Each wall is flat, endless, passes through zero and stands at right angles to its row. A trip goes straight from one point to another. List the walls that it crosses, first one first.
(in the rows, 128 means zero)

Walls:
(1): [144, 172]
(2): [151, 94]
(3): [117, 111]
(4): [101, 135]
(5): [161, 123]
(6): [58, 117]
(7): [120, 136]
(8): [120, 121]
(9): [65, 159]
Trips:
[88, 33] to [116, 74] -> 4
[105, 140] to [92, 213] -> 3, 8
[137, 120] to [82, 91] -> 8, 6, 5, 4, 9, 7

Walls:
(1): [179, 151, 140, 98, 116, 178, 105, 96, 120, 127, 135]
(2): [158, 149, 72, 92, 166, 112, 98, 193, 154, 139, 152]
(3): [146, 174, 162, 138, 163, 95, 128, 122, 188, 154, 98]
(4): [114, 124, 106, 114, 103, 178, 155, 114, 110, 74, 151]
(5): [42, 71, 68, 131, 122, 173, 110, 207, 62, 91, 147]
(6): [75, 141, 162, 43, 144, 105, 150, 170, 168, 67, 130]
(7): [80, 144, 132, 132, 92, 114, 145, 85, 145, 132, 161]
Trips:
[160, 100, 105, 125, 191, 134, 91, 127, 131, 152, 113] to [171, 164, 139, 94, 80, 102, 133, 125, 148, 103, 95] -> 6
[98, 127, 114, 137, 111, 135, 133, 95, 123, 183, 123] to [133, 108, 93, 122, 164, 101, 86, 140, 131, 161, 137] -> 5, 3, 2, 7
[97, 173, 137, 112, 114, 157, 100, 75, 171, 164, 149] to [99, 136, 104, 127, 58, 75, 68, 139, 184, 82, 201] -> 6, 4, 2, 1, 3, 5
[138, 173, 192, 80, 129, 135, 130, 86, 110, 124, 189] to [77, 98, 76, 134, 114, 110, 233, 170, 104, 169, 102] -> 3, 1, 5
[123, 111, 103, 126, 113, 108, 124, 112, 61, 131, 160] to [132, 171, 87, 100, 46, 175, 124, 92, 112, 71, 165] -> 1, 6
[110, 168, 54, 107, 157, 73, 142, 151, 106, 138, 118] to [193, 33, 51, 160, 81, 92, 93, 87, 163, 146, 109] -> 6, 3, 5
[101, 58, 105, 64, 145, 189, 100, 159, 99, 163, 152] to [122, 125, 132, 151, 130, 200, 115, 168, 102, 143, 214] -> 6

Walls:
(1): [121, 124, 109, 104, 111, 118, 148, 155, 168, 131, 101, 74, 144, 133, 134, 146, 124, 108, 151, 136, 135, 130, 185, 143, 154, 164, 90, 125, 152, 58, 146, 139]
(2): [123, 133, 120, 72, 151, 122, 126, 155, 136, 110, 88, 88, 131, 134, 205, 60, 70, 142, 155, 140, 142, 107, 175, 179, 153, 120, 168, 161, 124, 149, 134, 182]
(3): [164, 143, 92, 139, 169, 148, 174, 122, 162, 165, 150, 201, 169, 195, 60, 180, 59, 207, 106, 52, 134, 65, 140, 109, 185, 105, 106, 76, 168, 148, 231, 103]
(4): [117, 102, 155, 124, 71, 147, 105, 127, 68, 163, 113, 107, 134, 84, 155, 48, 128, 124, 125, 64, 140, 152, 57, 129, 97, 164, 108, 151, 184, 93, 101, 154]
(5): [64, 156, 180, 147, 149, 157, 130, 123, 163, 165, 152, 96, 138, 142, 92, 80, 90, 133, 150, 84, 161, 94, 159, 142, 163, 143, 80, 158, 137, 111, 126, 118]
(6): [154, 116, 129, 192, 132, 158, 161, 161, 80, 111, 50, 146, 99, 124, 126, 189, 117, 106, 118, 116, 139, 160, 140, 162, 164, 107, 184, 113, 141, 115, 216, 122]
(7): [82, 84, 68, 104, 106, 103, 133, 109, 68, 209, 172, 132, 139, 129, 174, 77, 123, 158, 107, 133, 159, 142, 109, 173, 106, 109, 100, 112, 122, 91, 128, 116]
(8): [90, 73, 61, 74, 114, 86, 123, 94, 155, 133, 127, 205, 147, 146, 107, 142, 111, 127, 145, 88, 96, 131, 147, 104, 138, 78, 122, 111, 149, 121, 168, 109]
(9): [148, 102, 167, 131, 144, 94, 134, 131, 170, 138, 112, 140, 179, 139, 163, 44, 89, 163, 120, 120, 95, 110, 111, 89, 54, 57, 159, 114, 125, 105, 229, 125]
Trips:
[123, 151, 105, 111, 107, 125, 102, 106, 161, 104, 96, 129, 127, 125, 100, 106, 60, 145, 92, 160, 96, 192, 134, 118, 115, 100, 134, 140, 129, 179, 136, 80] to [158, 138, 101, 150, 115, 110, 138, 170, 137, 217, 191, 40, 183, 149, 117, 160, 100, 81, 147, 105, 153, 128, 124, 140, 170, 160, 189, 177, 126, 158, 157, 64] -> 6, 5, 1, 8, 9, 7
[141, 94, 119, 117, 81, 120, 161, 160, 208, 155, 157, 134, 154, 128, 118, 95, 100, 172, 110, 136, 127, 162, 100, 134, 134, 118, 202, 127, 188, 162, 159, 173] to [177, 128, 126, 130, 49, 82, 81, 97, 131, 133, 207, 162, 83, 55, 164, 170, 127, 98, 75, 142, 41, 131, 164, 100, 62, 202, 106, 119, 144, 102, 82, 96] -> 6, 2, 3, 9
[151, 148, 110, 166, 47, 120, 88, 104, 190, 159, 162, 107, 139, 139, 103, 131, 111, 99, 118, 181, 136, 98, 134, 65, 95, 147, 199, 103, 144, 127, 140, 86] to [140, 140, 69, 120, 106, 139, 85, 172, 164, 83, 115, 98, 126, 61, 130, 102, 93, 165, 129, 194, 125, 110, 144, 103, 144, 108, 65, 133, 71, 20, 126, 135] -> 1, 3, 8, 2, 7, 5
[184, 111, 124, 126, 113, 100, 199, 181, 121, 106, 122, 183, 135, 102, 98, 129, 90, 89, 185, 99, 109, 112, 86, 96, 147, 112, 148, 134, 71, 107, 170, 131] to [139, 67, 152, 173, 131, 148, 75, 111, 160, 92, 137, 115, 70, 115, 89, 202, 151, 122, 152, 124, 163, 160, 113, 58, 97, 149, 147, 132, 88, 161, 124, 123] -> 9, 3, 8
[129, 119, 144, 143, 89, 85, 108, 201, 172, 148, 150, 93, 173, 172, 103, 150, 111, 132, 169, 130, 94, 149, 110, 118, 145, 180, 102, 97, 137, 124, 69, 97] to [198, 86, 105, 148, 56, 131, 143, 147, 77, 101, 96, 210, 79, 161, 113, 105, 152, 91, 113, 71, 174, 164, 94, 66, 149, 113, 156, 83, 140, 119, 174, 194] -> 3, 8, 5, 6, 1, 9
